Each row of a before or after table is a point. One or more steps were done to the points. Then noise was added and the rows were shuffled. The steps act on how far a point lies along the listed directions, d1 being the first. Name the steps. A step turns or swaps two directions, mirrors them in a line or flattens them onto one, adds a multiple of one to another, or multiplies one. Angles are multiples of 10 degrees, from the lower direction toward the higher: turns from -170 to 170, lines from 10 to 170 but not 90. Use the fewest steps. Two steps may share a direction if one is a turn and the other turns, adds or multiplies; they go together, in the order done. Otherwise the lowest direction goes first.

Directions:
(1): [36 42]
(2): [-42  36]
Before (8 x 2)
[[ 20 -21]
 [-21   2]
 [ 24 -21]
 [  4 -32]
 [ 11  16]
 [ 27  20]
 [-31   7]
 [ 21 -21]]
After (8 x 2)
[[ 55 -48]
 [ 56 -47]
 [-22  41]
 [ -6 -39]
 [-16 -12]
 [ 58 -53]
 [ 61 -24]
 [-41  57]]
Steps: multiply d1 by -1; multiply d2 by 2.5

Directions:
(1): [-24  36  21  27  40  12  14 -43]
(2): [-43 -60  22   3 -12 -11   8 -26]
(3): [ -9  -1 -47  56 -27   9  26   2]
(4): [  4 -23 -46 -16  56 -23  17  -4]
Before (13 x 8)
[[ 18  30 -42  35  26  13  12  10]
 [ 33  30 -33  29 -31   1   2  23]
 [  3  11  -9  20 -27  16  -4   7]
 [  4   4  13 -20 -24   3 -24   9]
 [ 18 -11 -22 -18  23 -14  -7   5]
 [ -1   2 -22  -4  27  -7   2  -4]
 [ -8 -38 -30  17  10 -17  15   4]
 [  7  31  -4  29 -16   7   3  -7]
 [ 16 -12 -19  -1 -36  -2  -1  17]
 [ -1  -8 -13  -3  32 -10  14   2]
 [ -6 -23  -4 -14  12  -9  -5   2]
 [ -5  -4   1  -3 -29  -3  -5  15]
 [ -1 -19  -2   4  -6   8   5   6]]
After (13 x 8)
[[  1 -14 -20  -4  21 -12  13  10]
 [ 22  26 -46  35  20  13  11  15]
 [ -7  26  21   7  19   7   3 -28]
 [ -8 -18   2 -15  18  -8  -4  -6]
 [ -8  -8   9   6   8  10   7  -7]
 [-18 -20 -10  19  36 -13  18 -18]
 [ -2  15  24 -19 -10   5 -23  -6]
 [ 14  -2 -12 -16  35 -11  -7  -6]
 [ -2  27   5  23 -11  20  -1 -10]
 [ 10  26  -9  28 -23   5   3   1]
 [  3  -5 -28  -6  19 -10   2   4]
 [-17  17  21   2  -1   3   0  -9]
 [ 17  60  -1  35   9   7   5 -11]]
Steps: mirror d1 and d3 in the line at 70 degrees

Directions:
(1): [  0 -25  26  20 -12 -37  27 -22  29  15 -38 -21]
(2): [ 15 -23 -20 -19 -51   3   2  41  -5  -2 -33  19]
(3): [  5 -20  -8  13  60   9   7  38   2 -19 -33  -5]
(4): [-53 -17 -25   8  -9  -6 -26 -15  25 -41  -5  11]
(5): [-19  30 -21  27  -7 -38 -20  34 -18  19  -2 -33]
Before (10 x 12)
[[-18 -18   0   7  28  10   3 -17  14  -9   8  -8]
 [  3   2   6  19  56 -11   1  -3  12  -1   3 -18]
 [ 34  -5   4 -28 -37  23  17  30 -14  17 -15  25]
 [ 13 -25   7  -6 -23   2  26  -5   0  -7 -16   6]
 [-18  -4   1  13  11 -17  -9   7   2  -8  -5 -21]
 [ 22 -23  -7 -28 -14  17   5   3  13 -11  -1  28]
 [ 31 -27 -10 -40 -24  38   7   0 -11 -12   9  30]
 [ -4 -20  11   9  41 -21   0   0  10 -21 -32 -20]
 [ 42  -1  14 -18 -42 -23  33 -19  -3  33  -5   3]
 [-28   3   3  21  18 -15   0  -2  10 -15   3  -5]]
After (10 x 12)
[[  1   6 -14 -19 -52  10  -7  26 -12   8  -2  19]
 [  4 -15  -8 -17 -22  19   5  -5  -9 -24   8  20]
 [ -7 -20  13   4   9  -7   6  -4  12 -11 -13 -11]
 [ -7 -11  -5   3  35  18   0   2   1  -5  12  -6]
 [ -6   1 -34 -19 -23   9 -24  20  -3 -15  16  21]
 [-12  -8  11  15  23  -4  13  -3  14 -13  -5   2]
 [  6 -30   6 -10  39   7   1   4   8 -34 -28   5]
 [ 24  -7  12   9  61   1  13   8   8   3  -6 -10]
 [ -5   9 -42 -21 -36   9 -29  22 -27  -7  26   9]
 [ 41   8  11 -34 -30   7  23 -29  -9  18  25  22]]
Steps: turn d1 and d5 by -80 degrees; turn d2 and d3 by -20 degrees; add 0.7 times d2 to d4

Directions:
(1): [-25  -1  -8 -30  45  -1  -3   9  17  21  -6  48  17  -5 -32 -27  12 -38
 -24 -56  50  29 -16 -12]
(2): [ 24 -10  38 -15  39   5  24  -5  12  23  36   0 -16 -33   3 -15 -28 -42
 -41  32 -28   5  15  60]
(3): [  0  16  15  26  32 -44  12 -27  15  18 -43  12  28   3 -19 -41  56   8
  42  31 -24   6  25  17]
Before (11 x 24)
[[  3   8   3  22  -6 -29   5 -14   3   3 -16  -8  15   2  -8 -15  24  20
   34  29 -21  -3  15  11]
 [-11   7  -4  12   0 -10  -2  -3   8  -5 -15  16   6   5  -6 -14  22   7
   12  -4   6   2  -3  -8]
 [ 11  -2  -2  -4   0   2   0  -1   1   5   5   3   0  -2   4  -8  -5  -4
    1   5  -5   6   0   6]
 [-29  10 -31   8 -26  -7 -17   1  -5 -12 -37   6  19  32  -5  11  34  35
   30 -35  23  -4 -18 -52]
 [ -2 -11 -10  -6 -22  18 -12  14 -14  -7  31  -7 -16  -7   6  15 -29  -3
   -9  -9  11   8 -10  -3]
 [  2   1  -1  10   0 -11  -7  -2 -12   2 -11   6  10  14  -1   3  15   0
   12  11  -9 -13   1  -6]
 [ -1  -3   3  -8   8  12   5  -9   7  18  12  13  -2 -15  -4  -2  -7 -18
  -18  -8   7   0   0  17]
 [-27   4 -21  -3   1   1 -10  10   1   0  -8  15  14  15 -10  -7  10   8
    3 -32  33   7 -15 -27]
 [  1  -8 -18   3  -3  10  -1   1  -7  -4   3  -2 -11  -5   2  11  -9   2
   -3 -14  19   2 -10 -11]
 [ 15   8  12  15   2 -18  13 -17  -1   3 -17 -10   8  -3  12  -8  20  24
   22  30 -23 -11   7  20]
 [  6 -12  -1  -9   2   5   5   7   7   1  12  -5  -7 -11  -2   0 -19 -13
   -8   4   0  -3   1   8]]
After (11 x 24)
[[ -9   5  -4   6   8  -4   2 -16   8  17 -12  16  12  -4 -10 -11  19  -4
    7  -7   7   1   4   5]
 [  3  -5  -6  -1 -11   5 -10   9 -17  -4   7   1  -1  11   7  18  -7  -6
   -6   1  -2 -14  -7 -10]
 [  7  -1  15   9  16 -14   5  -9   2  14   9   2   1 -16  -7 -22   6 -12
   10  25 -16  15  14  30]
 [ 10  -7   2   4  21  -1  12  -8   2  10   5   1  -9 -17  -4  -6  -4 -11
   -7   8   3   7   3  17]
 [ -7  -6   6 -21  26  14   8  11   8  15  31  12  -5 -13  -3 -11 -25 -27
  -38 -12  16  11  -8  17]
 [ -6  -4  -5  -5  -9  13  -3   9   3 -10  14   9 -11  -3   4   5 -13  -4
  -17 -14  13   0 -12  -4]
 [  3   3 -16   7 -38   7  -6   2 -16 -19  -8 -17  -2  11  23  26  -1  40
   17  -6   6 -16 -17 -20]
 [  8   1  -7   0  -5  -2  -3  -2  -1   2  -5   5   6   3   2  -9   4   4
   10   3  -1   5  -1  -2]
 [ -4  -3 -24   4 -48   9 -14  11 -14 -21  10 -19  -6  10   9  27 -17  27
   10  -9   9 -10 -12 -25]
 [  1  -4  -5   5   7 -13   4  -2  11   3 -12   0   7  -2 -10 -13  10  -1
   17  11  -4  -1   7   1]
 [  6 -16  11 -35   4  34   9  15   0   5  49  -4 -26 -16  13  23 -50 -30
  -61 -14   1  -2 -16  19]]
Steps: turn d2 and d3 by 130 degrees; add 0.3 times d1 to d2

Directions:
(1): [  7   1 -35   1 -60  16   2 -36  -4  18   4  -8  15 -24 -28 -34  18  -8
   4  13 -21   0   0   5  16  20  -9  45 -29  32  -5  23 -45   1  16  -5
   9   7  -7  49 -24 -12  11  13   9  15 -25  15   0  18 -10  32  13 -19
   8 -36 -14  -3 -38  -4  -5   9 -25   9]
(2): [ 21  33  -1   3  -8   6 -23 -28 -29 -23 -19  -7 -10 -32 -12  19 -23  17
 -39  31   7   7  22  -8  19  -7 -36  13  -3   4 -24 -47  17  29  46   0
 -15   2   6  -7  -9  29  24 -19   2   9  12 -15   7  21 -10 -42  15 -16
 -29  -6  38  32  -1  14  27  -1 -28  -9]
(3): [ 52  -9  -5 -23   2  -4   7 -10   6  28   3  22  36 -30  24  -7  -5 -17
  -2  -4  13   5 -18  49  16 -21 -16 -17   7  -4  16 -25   2 -19 -31 -25
 -23 -28 -57   2  -4 -14  14 -54  -3  24  22  13   6   4 -33  -1  34  -1
 -15  -1  -7 -26  -5 -20  11 -27   9   1]
(4): [ 42 -12 -27  45  12 -27  13 -35  13  13 -43 -11   5   6 -17  12  18   6
 -18  38  -8   5 -19 -13 -46 -30  16  11  25   0  10   0 -11  -1   1  -2
  15 -20  18 -14  -5 -27  21   2  10  -6   6  30 -12  40  14 -10 -41 -14
 -12  32  -4 -46   9  -1  23  27   2  17]
(5): [-11 -48 -45   4 -25  21  14  -6 -25   3 -23   8   1 -37  45  12  -5 -10
  18 -17   2  41 -11 -10  -8 -57  -6   3  10 -26   9 -11   4   0  35   6
  11  -3  29  25   1  -5   8   6  40   4  -5 -25   8 -18  -2  18  29  37
  10   6   3  13  18  29  -5  17  33 -14]
Before (10 x 64)
[[ -2  -2  23   9  30 -12  -5  20 -17 -21 -18   6 -15  -3  29  31 -28  12
   -9  -9   9  13   2 -13 -15 -32  -5 -31  16 -28   1 -34  29   4  13   4
   -7   3  23 -27  19  20   5  -9   3   3  11 -17  10 -17  11 -22   2  19
   -6  31  29  23  33  16   9   0  19 -14]
 [ -3 -29  -6  15  23  -4  12  -1   5  12 -17   6   4   4  25  15   2  -3
   23   2   7   4 -11   1 -24 -25   9 -19   9 -15   9 -11  11 -13  -3  -7
    2 -11   9 -12   5 -11   6  -2  10  -6  13  -5  -6  -5   5   2 -13  15
    0  21  -3 -18  23   5   4   6  23   3]
 [  4  20  12 -33 -16  21  -6   8   4   9  29  -4   7 -15  -4 -33   5  -7
    5  -1   5 -24  13  22  29  35 -12  10 -19  21  -8   3 -11   3 -19  -5
  -18   3 -34  11  -7  10  -3 -14 -23  11  -3   0   7   1 -16   5  21  -9
    4 -27  -8   1 -26  -5   1 -17 -22  -5]
 [ -3  16 -16   3 -17  10  -5 -16 -12  -2  -4   0   9  -2 -13  -4   3   1
  -12  10 -11  -6   0  -4   9  17   2  20  -7  23  -1   1 -10   1   9   7
   12   7   2  10 -15   4   1   5   1   5  -4   3   8  10 -10   5  -2  -7
    0 -21   1  15 -12   3  -4   5 -14   3]
 [ -4  30  36 -18   5  -1 -23  -6   1  -6  14   0  -8   9 -16  -7   3   6
   -9  17  -6 -16  16   5  20  27 -10  -2 -13  17 -15  -9   5   1  -3 -10
   -2   4  -6 -11   2  25  -2  -2 -20   0   8  -1  -3  -1   1 -18  -1 -21
   -4 -10  -9   5 -11 -11  -1 -23 -16   8]
 [ 21  26   8 -15 -12  -2  -4 -10   4   7  20  -2  21  -6 -10 -27  -1  -3
  -14   0  -6 -13  10  23  25  26  -8   5 -17  25  -4  -3  -9  -2 -19   2
  -10   7 -28  17 -10   9   7 -18 -15   9   7  16   9  16 -21  -8   9 -31
   -8 -25   0  -4 -18 -20   2 -19 -29  -9]
 [  2  35  30 -10  -3  -8 -14   1  12   0  20  -5   7  22 -34 -19  15  -5
  -13   3  -2 -24  12   9  15  43  -8   6 -19  28 -13  12  -5   2 -24  -2
   -9  15 -23  -1  -6   1  -3  -7 -20   3  -2  18   3   6  10  -7  -6 -19
   -6 -19 -15  -5 -17 -15   0 -13 -29   8]
 [-19 -19   6  -4  10  -9   7  16   4  -4  -3  -2  -4  10  13  12   0   1
    7 -13  11   6 -10  -8  -9  -9  10 -18  13 -14   4   3   7 -13 -10   4
   16  -4  -1  -2   8   2  -5   0   0  -6  -5 -17 -12 -14   7  -1  -3  15
   10  12   2  -3  14  -4 -13  12  22  -6]
 [  0 -25   2  -4  11  -6   2  13  -2  12  -2   9  -4   1  22  14  -7  -2
   18 -12  24  16 -13   0  -5 -17   5 -12   3 -23  -2   1  13 -10   1  -9
    6 -10   6 -11   7  -3  -5  -6  15 -10  17  -8   3 -14  -9   5  -1   9
   14   9  -7   2  16   2 -10   4  24   6]
 [ 26 -13  -3  12  30 -14   7  -7   6  -2 -29   9   7   0  16  14  -9   4
  -15   1  16  10 -11   0 -18 -41   7 -11  24 -23  17 -21  10  -3   3  -6
   -2 -11   4 -21  18   2  11 -15   8 -10  17   1  -2  -6  11 -20 -10   6
   -6  27   6  -4  21   8  18   4  13  -4]]
After (10 x 64)
[[ -4   6  -5   7 -42   0   2 -13   2  13   9  -8   8  -2 -27 -34  12  -3
   10   0 -29 -10  -3  -2   2  29   5  28 -31  29   1  32 -48  -8   0  -4
   10  16   2  36 -11  -7   3  23  -2  16 -33  21   3   5   4  38  -1 -16
   18 -22 -12  -1 -30  -9 -11   8 -19   9]
 [ 17   8   2  -7 -17  -4 -11 -14  -2  15   6   0   3  -8 -19  -8  -2   2
    0  12  14  -2  -2   8  17  20 -10  16 -21  11 -16   5 -11  -2   6 -17
    0  -5 -14   5 -11   1   6  -9   2   1   8   8   2  11 -20   3   1 -26
    5 -18  -5   4 -17 -12  -2  -1 -15  15]
 [ 50  -9 -34  35  -9 -22  17 -50  23  25 -36  -6  24   1 -31 -20  25   0
  -17  31 -11  -2 -22   1 -30 -18  19  33   8  14  21  15 -43  -8  -2 -13
   14 -13  -1  10  -5 -28  23   4  10  -4  -5  40 -12  33  14   8 -34 -26
    0  10 -19 -41 -15  -9  20  22 -13  19]
 [ 34   1 -20  30  -5 -11   4 -47   8  22 -27  -9  14  -7 -25  -3  15   4
   -5  44  -9 -10  -7   4 -19   1  -2  19  -6  21  -2  -8 -20  -4   7 -15
    2 -14  -4   2 -18 -19  27  -5   2   5   6  23 -11  40  -2  -4 -25 -26
  -15   3  -3 -34  -9  -9  23  13 -18  20]
 [-25 -22   0 -15  -4  15  -1  22 -19 -10   0  11  -1 -13  40  12  -4 -14
   12 -33  15  26   3  -3   6 -30 -14 -18   3 -22  -2 -15  28   1  11   9
   -4  12  12   7   9   8  -4  -7  22   1   5 -27  15 -36  11   0  32  40
    4   0  -2  23  24  24 -10  -3  25 -18]
 [  1  10  -2  -6 -23  -2  -6 -16  -5  -3  -2 -10   2 -12 -19  -4   0   5
  -13  12   3  -1   2  -1  14  14 -13  13  -9  14 -12  -4 -12  -1   9  -3
    9   0 -15  18 -11  10  11  -7  -5   8 -11  -9 -10  10  -6  -7   8 -13
   -3 -15  11   6 -15 -10  -1   9 -14  -2]
 [-17   5   5   2  23   0   0  16  -5  -9  -3   7   0  21  12  16  -4   1
   -4  -8   2  -5  -4  -8  -6   4  16 -13  13  -2   7  -3  17  -6  -9  12
   11   4   9 -19   4   6 -13   3  -3  -7   9  -7   7 -10   0  -5 -12  13
    3   4   2  14  15   6  -9   1  11  -2]
 [-16 -22   6 -24  12   8  10  33  -5  -1  18  14  12  -4  54  -2 -13 -12
   18 -45  10  15   0  15  10 -21   5 -33   5 -21  11  -9  23 -13 -19  13
   -5   6  -4   8  13  10 -12 -13   6  -2  14 -17  15 -31 -12   2  25  22
    9   0  -1  10  22   2 -17 -17  25 -28]
 [-40 -21   8 -28 -12  23  -7  15 -15  -2  14  12  -8 -10  36  -3   0  -9
   28 -23  -3  16   5   0  18 -13  -5 -12  -9 -11  -2  -3  10  -9  11  -1
   10   8  17  13  10  21 -13  12  11   0  -2 -29   5 -41   2  15  28  24
   20  -9 -18  21   7  12 -24 -15  25  -7]
 [-40  -9  27 -61   6  39  -5  58 -12  -8  43  15  -6 -18  57 -10 -19 -14
   31 -50  26  -3  16  20  39   6 -14 -30  -8 -20  -3 -14  30   0 -15   4
  -24  10 -22   0  16  30 -24 -18 -12   4   6 -43  18 -54 -16   6  53  39
   17 -16   1  38   8  17 -18 -29  19 -30]]
Steps: turn d1 and d5 by -170 degrees; mirror d2 and d3 in the line at 100 degrees; multiply d4 by 2.5
